Rows are points. The points of each table are mixes of a few directions, plus a little noise. Count the directions of each table, and those that both share. Where both have some left over, give the other angles between the two spaces (their principal angles), to ten degrees, smallest first.

First (4 x 2):
[[  5  22]
 [-14 -42]
 [ 19  59]
 [-11 -39]]
Second, 7 rows:
[[ 14  44]
 [ 12  39]
 [  0  -2]
 [-19 -60]
 [ -3  -9]
 [-18 -58]
 [ 14  46]]
Directions: first 1, second 1, shared 1

First:
[[ -2  -8   3]
 [ 21  60 -22]
 [ -8 -24   9]
 [-10 -28  10]]
Second:
[[-26 -11  33]
 [ -1  50   4]
 [ 15   8 -19]
 [ 26 -33 -34]
 [  8   0 -11]
 [-22 -14  27]]
Directions: first 1, second 2, shared 1

First:
[[ 17   2  -1  -6   7   0]
 [  5  11  26  -2 -28  28]
 [ 25   3 -10 -16   1   8]
 [ 36   6  19   0  23 -11]
 [-32 -15 -32   6  11 -21]
 [ -2   1  -2  -2  -6   5]
 [-47  -8  -1  20  -8  -9]]
Second (7 x 6):
[[ 21   9  13 -11 -16  23]
 [-10   2  -2  -5 -22  19]
 [-21  -3  -9   3 -10   4]
 [ 16   5   8  -5  -2   7]
 [ -3   0  -1   0  -3   2]
 [-15 -16 -15  24  55 -60]
 [ 12   4   6  -4  -2   6]]
Directions: first 3, second 2, shared 2

First (7 x 8):
[[ -3  20  26  11   2 -25 -29  19]
 [ 12  26  13  17 -12  -2  32  12]
 [ 10 -30  -3  -3  14  36   3  33]
 [-39  29 -37  -9 -20 -19 -12 -34]
 [ 12  26  33  19  25 -29 -13 -27]
 [ -1 -57 -12 -35 -27  -7 -11  -2]
 [  8 -14 -21   0  18  45  30  -1]]
Second (7 x 8):
[[-26  -8 -33 -30 -26 -23 -51 -16]
 [ 10  19 -12  17  22   0  14  12]
 [-54   2  60  15  12  45 -12  25]
 [ 33  -5  -6  -4  -9  -5  23 -10]
 [ 23  25 -12   8  -3  22  19   5]
 [ 31 -39  25 -14   2 -34 -19 -21]
 [-17   6 -22   5   1  -5  25   7]]
Directions: first 5, second 5, shared 3; angles 70, 90

First (7 x 9):
[[  7   6   2   3  -2  10  -9  28 -16]
 [ -2  60   6 -27 -21 -17 -17 -51 -16]
 [  9 -26 -11   6  14  -2  20 -22  34]
 [ 11 -18  -7   7  10   5  10   3  16]
 [-27   3  13   2 -10  -3 -14  28 -30]
 [ -6   2   6   3  -4   5 -10  29 -20]
 [  9 -26  -9   7  14   0  19 -15  31]]
Second, 10 rows:
[[-35   2  10  -9  -7 -25   6 -47   6]
 [ 22   3 -10  -3   4   3   7 -17  16]
 [ 25  -8  -1  16  20  19   0  19  26]
 [ 21  22   0  -1  -7  18 -20  46 -31]
 [  0 -10  -4   3  -4   7  -3  33 -22]
 [ 29 -13 -13   6  13  11  11   1  23]
 [ 25  22 -11 -13  -4   0   1 -26   4]
 [-25 -18  -3  -5 -16  -7   2  24 -39]
 [-18  31  27   6   5  -1 -22  -5   8]
 [-43 -31   5   1  -2 -23  18 -29   8]]
Directions: first 3, second 4, shared 3

First (9 x 12):
[[  0  12  -9 -16   8  -2 -24  25  -1  -2  -9  -3]
 [ 17  18   2 -12   7 -10 -24  17   0   4  -3  -1]
 [-14 -15   9  16 -19  -1  -3 -28   9   4  12  20]
 [-23  -5 -12   3  -5 -10 -16  -8  -7 -35   4 -26]
 [-13  -1 -10  -4  -8  23  54 -43  21   2 -16  24]
 [ 28   0  15 -21  13  -7  -9  33  12   7 -17   9]
 [-21 -56  14  24  -6   1  -5  22  -9  -8  15  -5]
 [ -7  21 -22   4   6  29  40 -13 -11  28  -1   5]
 [ 34  26  13   6   4 -23 -12  -3 -15   1  15 -23]]
Second:
[[ 10  18  -4  -9   7 -17   7 -28   9 -15 -21 -13]
 [  6   1   8  13  -3   4   7  -7  -5  24  11  10]
 [ -7  27 -28  -3  15  -5  -3  -5 -19 -11 -10 -35]
 [ -6 -60  30  15 -16   9  29   1  15  -2  10  25]
 [ 28  -8  22  -1  14 -32 -30  22   0  -4  -8 -16]
 [ 23  31   1   1  11 -12 -34  19 -16  28   8  -7]
 [-51 -14 -24 -12 -24  24  -1 -13  15 -31   2  21]
 [  0  19 -12 -18  -1  21   2  25  -4   7   4  10]
 [ -4 -16   6  12  -4   6  24 -14   2   4   3   5]]
Directions: first 6, second 6, shared 5; angles 40

First, 9 rows:
[[ -2  10   4 -10   5   0 -16   7   2  -2   3  -1 -10   4]
 [  8 -37 -15  37 -17   2  60 -27  -8   8 -12   4  35 -15]
 [  3 -14  -6  14  -6   1  23 -10  -3   3  -4   2  13  -6]
 [ -3  15   6 -16   7  -1 -25  11   3  -3   5  -2 -15   6]
 [ -3  12   5 -12   5  -1 -19   9   3  -2   4  -1 -11   5]
 [ -2  10   4 -10   4   0 -16   7   2  -2   3  -1  -9   4]
 [ -4  16   6 -16   7  -1 -26  12   4  -3   5  -2 -15   6]
 [  3 -12  -5  12  -5   1  19  -9  -3   2  -4   1  11  -5]
 [  0   0   0   0   0   0   1   0   0   0   0   0   0   0]]
Second, 10 rows:
[[ -2 -18  -8  13 -15   8  31  -8  -7   1 -11  -6  14  -7]
 [ 23  25  15   9  -1  -1  -5  11  -5 -10 -13  16  -2   4]
 [  3  -1  10   0  -9  -4  -4   1  -8  -3   6 -10   5   3]
 [ -1  -1  -4  -9   3   5  10   3   7 -11 -11   8 -11  -1]
 [ -4 -20 -22  11  24  -9  15 -27  21  18  10  22   9 -11]
 [ -3   0   8 -14  -5   0  -7   7  -3 -11   3  -9  -7   5]
 [ -2   0   7   1  -4  -5 -14  -1  -7   6  13 -12   6   3]
 [ -5 -23  12  -7 -13 -14  -4 -11  -9  -2  27 -24  13   4]
 [ -1  32  -3  12  -2  17 -16  21  -8  13 -20  -2  -6   1]
 [ -8   6 -13 -15  22   3  -5   2  20  -1  -6  17 -21  -2]]
Directions: first 1, second 5, shared 1

First, 9 rows:
[[-33 -22 -16  -7  -5  -3  10  12 -12  14 -24   7  27  -7  34  -1 -17 -14
   -7 -31]
 [  3  21 -10  10   0   5  -9  17  -7  -4  10   6   2  -2  -4   3  12   3
   -4 -19]
 [ 12  13   3  14  -8  12  -8  23   5 -12  16   9   5  -3 -11  -3   9 -15
  -10 -18]
 [  5 -10  43  -3 -33  27   4   9  27  14 -22   6   2  -1  16   5 -25 -29
    6  20]
 [ 35   4 -19 -12 -23  16 -17  26 -22 -32 -12  38  13  -4   3  -7  13   7
   -4  11]
 [ -3  17   0   1   2  -2   1  -7   3  10   1  -4 -17   7   4  19   9  20
   11  12]
 [  5 -58  -5 -18  13 -30  24 -41   5 -21  -1 -11   3   7 -17 -24 -11  -6
   -4  28]
 [-15  14 -14   3  24 -21   6 -21  -4  11  13 -17 -20   8  -4  16  15  30
    8   2]
 [-11  22  20  12  28  -5 -11 -19   4  19  17 -31 -16  -9 -20  -8  -5   4
    4  -3]]
Second:
[[ -1  -9   9   3  -6   2   8   3  12  -1   3  -2   4   2  -2   0  -4 -16
   -3  -4]
 [ 10   3  -8   4  -8   6  -2  15  -2 -13   5  12   6   0  -3  -1  10  -5
   -6  -8]
 [ 22  35  11   8 -12  19 -16  15   3  -2   6   9 -14   1  -4  12  13  10
    7  12]
 [ 12   6 -16   2  -7   4  -6  18 -10 -16   5  17   9  -1  -2  -2  13   0
   -7 -11]
 [ -7   2 -18 -10  16 -12  -7 -13 -22   3  -8  -3   0  -4   5  -4   1  23
    5   3]
 [-39 -24 -30 -27  47 -39   2 -53 -38  22 -25 -26   0  -9  16 -15 -18  39
   11   9]
 [ 15  18  -5   4  -9  10 -11  16  -4 -10   5  13  -1   0  -3   4  13   6
    0   0]
 [-11 -30  57  15 -21   9  33  -4  60  17   9 -21  -1  10  -5   6 -26 -56
   -6   1]]
Directions: first 6, second 3, shared 3

First (8 x 24):
[[ -1   2   6 -19  13  -6   8   3 -16 -22  -2   8  -3  13   1   9   5  -7
  -19 -10   3 -10  -2   5]
 [-26 -25  10 -19 -12  26  32  13  22  -1 -29  12  31  -5  -8 -26 -27  -6
   13 -32  12  27  51  17]
 [-27 -35  13 -21 -15  39  20   0  14  11 -33  22  32   8 -10 -24 -24  -9
   13 -22   1  41  38   5]
 [  8   9  -8  22  -7  -7 -13  -3  10  16  11 -13  -7 -13   2   0   4   8
   12  16  -3  -3  -9  -5]
 [  7  -2   4 -12  12   3 -20 -19 -30  -3   4  15 -11  27   2  18  16  -8
  -20  17 -16   2 -36 -18]
 [ 17  24  -9  16   8 -27  -9   4  -4  -8  21 -17 -20 -10   7  13  14   8
   -6  11   2 -28 -19   0]
 [ 27  35 -18  38   3 -36 -23   1   4   7  34 -31 -29 -22   9  14  18  16
    5  27  -1 -35 -30  -6]
 [ -5  -6   3  -6  -2   7   5   1   1   0  -7   5   6   2  -2  -4  -5  -2
    1  -6   1   7   7   2]]
Second (11 x 24):
[[ 22   8  -8  14   6 -14 -15   8  12   2  13 -14   0   3  12  11   2  10
  -16  -5 -16   2   3  -1]
 [-11  12 -18   3  -6   1  -4  18   0  19   3  -1  12 -17  -5   4  -8   1
   21   6  11 -13   0  -6]
 [-23  -6  12 -49   3  36  21 -35   0 -19 -29  48 -12   6  -6 -27  11 -28
   -2   3  30   8  -1   9]
 [ 50  23   0  -1  19 -18  -2 -27  31 -18  25   8 -23  17  -8  11   0 -10
  -53 -16 -35  15 -11   1]
 [-15 -13  17 -24  -6   8  30 -15 -16  -2  -5  16  -1   2 -34 -16 -12 -11
   24  -4  11 -12  -7  -2]
 [-17  -3   1   0   0  14  -3  -7  -2  -6 -16   9  -5  -5   9  -1   7  -7
   -5  11   9  12  -3   3]
 [  4 -60  52  36  -6 -14 -12   5 -32 -26 -15 -50  -3  39  38   0  25  38
  -12  -3 -26  22  16  12]
 [-15   1  -9  15  -7  -2   0  16 -11  14   0 -10   9 -15  -9   6 -10   4
   20   8   4  -7  -5  -6]
 [ -9 -25  13  30  -9  -8 -11  20 -20   1  -6 -34   7   5  19   6   7  23
    9   5  -8   5   7   1]
 [-13  27 -31   0  -3   5  -2  14   8  23   4  10   9 -29 -13   8 -14 -11
   18   9  13 -12  -8  -8]
 [ 30  37 -30 -23   9  -5  -4   3  33  14  22  19   9  -3  -3  -3  -6  -7
   -4 -13   3 -21   7  -4]]
Directions: first 3, second 5, shared 0; angles 40, 60, 70

First (8 x 32):
[[-40 -41 -21  -4  17 -29 -10 -13  -5   6  -6   3 -56  -7 -27  -7  20 -60
  -45  16 -19   3  19  -2   7 -37  -8 -57  -3  -9   6  19]
 [ 21  -2  -6 -18  11  -3 -19   8  -9   5   2  13   4  23 -15 -26  20   9
    4   7  14  44 -22 -27  14  16  20   0  25   3  -3   4]
 [ 20   8   8   3   8   9   3   1  -5 -14  -8  -2  -1  -9   8 -12   0  34
   23 -19   7 -12 -12   1  -6   7   4  41  10  -8   6 -12]
 [-27 -10   5   1  -1 -16   1  -5   5   3   5 -12  -4   6  18  12   2 -25
  -18   0  -7 -11  14  18   9  -2 -14  -9  -7  -7   6  15]
 [ 14  -8   1  -2  -3   6 -13  -4  -9   4   9   3  12 -13 -19   5  12  14
   10  -3   2  -5  -7 -10  13  11  -5   2   1  -1  -2   2]
 [ 32  23   1   1  -6  22   5   9   0  -5  -4   9  19  -1  -5  -7 -12  35
   28  -3  11  10 -16 -13 -13  11  14  23   5  11  -8 -19]
 [-34  22  11  18 -13  -4  34   0  22  -8  -6 -18   2   5  50  23 -37 -21
  -11  -3 -11 -33  25  42 -25 -15 -14   8 -23   1   4  -5]
 [ 13   9   0   0 -14  13  -2   2   0   6   8   6  23  -4 -11  13  -6  10
   10   7   2   4  -3  -9   1  10   1  -7  -6  12 -10  -5]]
Second (9 x 32):
[[-29  15   4 -14   1  -6 -10  27  16 -13  -3   8   5 -10 -16 -14  -8  -7
  -22   8  10   2   9 -15  -5  18   0 -11 -23   9   9   5]
 [ -5   2   0  -9 -13   7 -13   5   6   8   4  13  11  -8  -8   7  -4  -2
   -4   8   5  -1   0  -5   4  12  -4 -12  -9   6  -5   5]
 [-49   4  27 -44 -31   5 -31  16  38   7  -3  37  19  -4   8   9  -5 -11
  -43  20  15  -4   9   2   4  48 -10 -14 -14   9   0  21]
 [ 28  -7 -39  16  11  -2 -12 -13 -21  21  -1  -4 -27  -6  13  -5  -4  -6
   41 -25  -1  -1 -20   4  13 -33  -1  10  14 -31  -1  14]
 [  4  -9  11  12  25 -19  25 -12  -9 -17  -9 -23 -22  23  26 -17  13   4
    0 -12  -7   1   1  18  -6 -17   7  29  22 -10  12 -10]
 [ 55  -4 -34  20 -21  29  -7 -23 -24  35  19   7  20 -22 -28  35  -8   9
   50   1  -9  -3 -14 -12  11 -19  -4 -25  -2   3 -27  -5]
 [ 11  -3   8  19  20  -9  28  -8 -11 -18  -3 -24 -10  15   6 -11  10   7
    2  -7  -9   3   3   6 -10 -17   8  14  12   2   6 -18]
 [-24  11  27 -11  -5   1  11  17  16 -20   1   0  24  -1 -20   0   0   4
  -33  20   1   2  18  -9 -13  26   1 -12 -17  28   2 -13]
 [  9  -8  -4  10  14  -8   8 -12 -10  -2  -4 -11 -18  11  19  -7   6   0
   10 -12  -4   0  -5  12   1 -16   3  18  18 -15   5  -1]]
Directions: first 5, second 4, shared 1; angles 50, 70, 70
